Each row is a point. To make a cloud, some directions were put in groups of two or more. Within a group, all points are equally far from the middle, so they leave a hole (a ring in 2 directions, a hollow ball in 3). The other directions are filled evenly. Then the cloud was stretched, turned, moved and blurred a little. How many holes are there, and how many directions does each take, smallest first?

Cloud (15 x 2):
[[-2.4  4.0]
 [ 5.8  2.0]
 [-1.4 -4.0]
 [-3.4 -2.2]
 [ 5.3  3.1]
 [ 1.0  5.4]
 [-1.5  4.7]
 [-2.7 -3.0]
 [-3.0  3.4]
 [-2.4  4.0]
 [-3.8 -1.6]
 [ 3.4  5.0]
 [-0.4  5.2]
 [-0.1  5.3]
 [-2.4 -3.3]]
Holes: 1 (2)

Cloud:
[[-4.5  2.4]
 [-4.0 -1.8]
 [-2.2 -3.0]
 [ 7.1  0.5]
 [ 0.5  4.5]
 [-0.8 -3.5]
 [-4.7  2.2]
 [-4.0 -1.7]
 [-2.4  4.0]
 [-5.1  0.6]
 [ 6.6  1.8]
 [ 0.4 -3.8]
 [-4.8  2.0]
 [-4.3 -1.4]]
Holes: 1 (2)

Cloud, 20 rows:
[[ 3.8 -2.6  3.1]
 [ 3.4 -0.1 -6.1]
 [ 1.9 -1.2  4.2]
 [ 4.2 -1.6 -5.3]
 [ 4.7 -4.3 -2.2]
 [-1.3 -1.9 -7.3]
 [ 4.0  3.4 -1.9]
 [-4.7 -3.8 -3.8]
 [-1.7  2.8  2.0]
 [ 1.4  3.8  1.4]
 [ 3.2  4.1 -2.5]
 [-3.2 -4.8  1.2]
 [ 2.7  1.8  2.8]
 [-5.6 -2.5 -2.5]
 [ 1.1  1.1 -7.2]
 [-0.1  5.0 -2.9]
 [ 1.9 -6.4  0.0]
 [ 0.8  4.9 -1.5]
 [ 1.2 -1.5 -7.3]
 [-1.5 -2.4  3.7]]
Holes: 1 (3)

Cloud (19 x 3):
[[ 3.8  4.4 -3.0]
 [-2.6  2.5 -0.7]
 [ 1.6 -2.7  4.3]
 [ 2.0 -3.2 -6.4]
 [ 5.2  0.7  3.4]
 [-2.1  2.8  0.6]
 [ 5.8  3.2 -3.4]
 [ 0.9 -1.4 -6.7]
 [ 6.7 -4.1 -1.0]
 [ 6.1 -4.6 -2.2]
 [ 2.2  4.4 -3.4]
 [-1.6  3.3  0.5]
 [-0.5  2.9 -4.5]
 [ 5.3  1.7  2.8]
 [ 0.2 -5.0 -4.6]
 [-2.2 -0.7 -5.0]
 [-2.0 -0.4 -5.1]
 [-1.6  2.3 -4.1]
 [ 4.1  4.2  1.0]]
Holes: 1 (3)

Cloud (30 x 4):
[[ 4.1  3.2  2.6 -0.2]
 [-3.8 -2.6  3.9 -1.0]
 [-3.1 -3.6  2.1 -1.9]
 [ 5.6 -1.7  4.0  5.8]
 [-1.1  3.3  0.1 -2.3]
 [ 1.9 -3.8  2.8 -3.1]
 [-2.7 -3.8  5.8  2.3]
 [ 1.9  2.7  5.6  4.0]
 [-1.1 -5.1  2.6  5.2]
 [ 7.0  0.4  1.4  1.2]
 [-3.8  1.1 -0.2  5.0]
 [-0.9  2.3  0.7 -3.1]
 [-0.7  0.3  1.8  7.1]
 [ 3.8  2.8  2.4  5.0]
 [ 1.9  2.2  6.7  3.2]
 [-1.6  0.1  7.8  1.4]
 [ 2.3  4.3  0.6 -0.3]
 [-3.9  1.2 -0.5 -2.0]
 [ 3.9 -3.6  6.6 -1.1]
 [ 0.1 -1.3 -4.3  5.7]
 [-3.2  2.7 -3.2  3.2]
 [ 5.7  0.1 -3.1  1.4]
 [ 0.8 -1.4  7.7 -1.4]
 [ 5.4 -3.0  1.1  6.1]
 [ 2.0  0.2  1.9  7.4]
 [ 5.2 -0.5 -4.0  1.3]
 [ 4.3  0.5 -3.0 -1.2]
 [ 2.2 -4.3 -1.0  6.3]
 [ 5.4 -0.5  1.5 -2.0]
 [ 5.1 -2.3  4.9  5.8]]
Holes: 1 (4)

Cloud:
[[ 2.2  0.2 -1.7  3.0  4.5 -1.6]
 [-0.1  0.9  0.7  4.9  3.8  0.7]
 [ 6.2 -3.3 -8.7  1.8 -0.5  0.4]
 [ 1.1 -3.8  4.6 -0.8 -3.6  7.7]
 [ 2.5  1.9 -6.1  2.8  1.2  1.5]
 [ 6.7  0.6 -2.6 -1.1 -5.3  6.4]
 [ 4.6 -3.6  1.5 -5.4  1.3  5.6]
 [-3.6 -4.7 -2.9  4.6  1.2 -0.3]
 [ 2.7 -0.2 -5.5  5.5  0.1  5.9]
 [ 4.5 -1.8  1.1  1.3  2.8  7.0]
 [-0.4  1.7  0.7  3.6  2.8 -1.6]
 [ 2.9  2.2 -4.9 -0.8  5.2  2.4]
 [-6.4  1.6  1.4 -5.8 -0.4 -0.6]
 [ 7.6  2.8 -1.1  2.8  0.3  4.1]
 [-4.2  1.8  1.1 -3.7  2.0  0.7]
 [ 7.3  4.7 -1.0  0.6 -2.7  1.3]
 [ 2.9 -1.7  1.1 -3.4 -3.4  4.3]
 [ 1.4  1.9 -7.6 -0.5 -0.2 -5.4]
 [-0.8 -4.9 -5.4 -2.3 -0.6 -2.5]
 [-4.2  0.1  2.1 -3.4 -3.1 -0.2]
 [ 3.6  1.6 -7.9 -1.4  0.5  2.9]
 [ 4.6  0.6 -2.7  3.8  1.9  1.4]
 [ 3.9 -3.2  0.5 -2.0  2.7  4.1]
 [-1.2  2.6 -4.1  0.6  3.4  0.7]
 [-0.9 -5.7  6.0 -4.1 -6.6  5.6]
 [ 0.2  4.8 -8.9 -4.0 -2.7 -1.6]
 [ 3.9  0.4  3.1 -3.6  0.6 -0.8]
 [-0.2 -3.8  0.4  0.6 -3.4  0.2]
 [ 2.1 -0.6 -2.0 -6.0  4.6 -3.2]
 [-1.6 -1.2 -5.3 -0.4 -6.8  3.0]
 [ 4.2  0.2 -1.8 -3.1 -1.6  6.1]
 [-0.8 -0.8 -5.8 -0.9  0.6 -3.4]
 [ 3.6  0.0  1.8  1.1  2.5  3.5]
 [-1.1  3.0 -1.9  4.4  3.5 -0.9]
 [ 2.3  2.6 -2.8  2.1 -1.2  4.1]
 [-3.2  1.0 -6.5  3.9  0.0 -4.9]
 [ 1.2 -3.6 -2.9 -5.4  4.0 -4.8]
 [ 7.5  1.8 -0.8  0.6 -2.5  4.4]
 [-0.6  0.5  2.9  5.2 -4.7  7.8]
 [ 0.7  4.3  0.5  4.8 -3.3  1.2]
 [ 5.1  3.5 -7.4  5.2  4.0  1.3]
 [-1.7  1.3  3.3 -0.2  0.6  1.1]
 [ 6.3  1.0  2.9 -7.9 -0.7  3.7]
 [-4.5  2.1 -1.2  4.6 -0.9  1.8]
 [ 5.3  1.3 -2.1 -0.2 -0.2 -1.4]
 [ 4.0  6.1 -4.5  4.1  3.3  3.5]
 [-3.9 -2.7 -5.0 -0.2 -2.8 -2.5]]
Holes: 0

Cloud, 54 rows:
[[-0.4 -3.9  2.9 -1.2  3.0  4.5]
 [ 0.7  5.1 -0.3  0.0  3.0  4.9]
 [ 2.9 -0.4 -6.9  0.4 -0.3  3.3]
 [ 4.0 -3.0  2.4 -0.4 -0.5 -7.1]
 [-3.2  0.5 -5.4 -1.7 -1.9  6.4]
 [-1.9  6.1 -2.0 -7.2  0.9  2.9]
 [-4.9  0.5  4.3 -5.0 -0.9 -0.9]
 [ 1.9 -6.5  0.9 -3.8  0.2  2.4]
 [ 0.7 -0.8  6.1 -2.7  0.5 -2.2]
 [-6.8 -0.8  2.3 -2.7 -1.9 -3.4]
 [-6.7 -2.4 -2.4 -5.7  2.6  0.4]
 [-2.6 -2.3 -2.3  4.2  3.5 -2.5]
 [ 2.2 -4.5 -4.8  4.2  0.7 -0.8]
 [-0.1  6.2  0.2  1.3  0.9 -0.4]
 [-2.3  4.0 -5.6 -5.5  2.2 -4.7]
 [-0.6 -4.2  3.0 -2.6  3.2  3.8]
 [ 1.2 -6.1 -2.3  4.3  0.2 -3.0]
 [ 4.3  0.2  1.1 -5.9 -3.5  1.1]
 [ 6.1  1.7 -2.4 -0.5  0.0  4.5]
 [ 2.1 -3.2 -1.7 -8.1 -1.4  0.0]
 [ 4.6  2.8 -0.5 -2.0 -4.2  1.3]
 [ 4.1  1.6 -3.9  0.3 -3.7 -5.6]
 [ 0.3  1.8 -8.0  2.5 -2.8 -3.0]
 [ 2.5 -5.1  1.6 -0.6 -3.2 -6.4]
 [-2.2  4.9 -3.5 -1.3 -3.3  4.9]
 [ 2.8 -5.3  1.4 -5.0  2.7  0.1]
 [ 1.7 -6.4  0.7 -2.5  2.6  1.6]
 [ 2.3  3.7 -0.6  0.6  2.1 -6.0]
 [ 3.2  1.5 -6.6  2.4 -2.8 -4.1]
 [-2.1  2.6 -5.7 -5.1 -1.6 -6.2]
 [ 5.8  1.5 -1.3  0.9  0.5  5.0]
 [-3.0  4.4 -8.2 -3.2  0.9  2.9]
 [-1.0 -1.6 -3.5  5.2 -4.9 -1.2]
 [ 0.2  2.7 -5.2  3.2  4.5 -2.1]
 [-0.3 -6.4 -2.4 -3.3 -1.0  2.3]
 [ 1.5 -0.3  0.8 -7.4 -4.1  1.3]
 [ 2.0  5.5  0.8 -0.8  2.4  3.3]
 [-2.9  2.5 -1.2  5.6  1.2 -1.2]
 [ 1.5 -4.6  2.3  0.7  0.5  5.3]
 [ 1.4 -3.6  0.7 -1.9  2.9 -6.7]
 [ 5.3  0.7 -1.8 -0.2  2.5 -6.7]
 [-4.4 -1.2 -6.3 -2.1 -1.1  4.8]
 [-2.7  0.4 -8.6 -0.8 -0.8  2.8]
 [ 0.1 -3.4 -3.3 -8.1 -1.5 -1.4]
 [ 3.3 -2.6 -5.5  5.1  0.7 -1.5]
 [ 1.5  0.3  1.3 -4.3 -5.6 -2.4]
 [-2.6  4.3 -4.5 -3.5 -1.6 -6.3]
 [-4.9  3.1 -3.7 -1.3 -1.6  6.5]
 [ 5.1  0.3 -1.4 -6.5 -1.5  1.6]
 [ 6.3  1.8 -3.5 -1.9  4.1  0.1]
 [-1.8  3.6  0.3  1.7  2.1  5.5]
 [-4.9  0.8  0.1 -4.6 -2.9 -5.7]
 [ 0.7 -4.0  0.7  0.9 -2.9  5.5]
 [-1.4  3.5 -0.6 -2.6  1.2 -6.8]]
Holes: 3 (2, 2, 2)
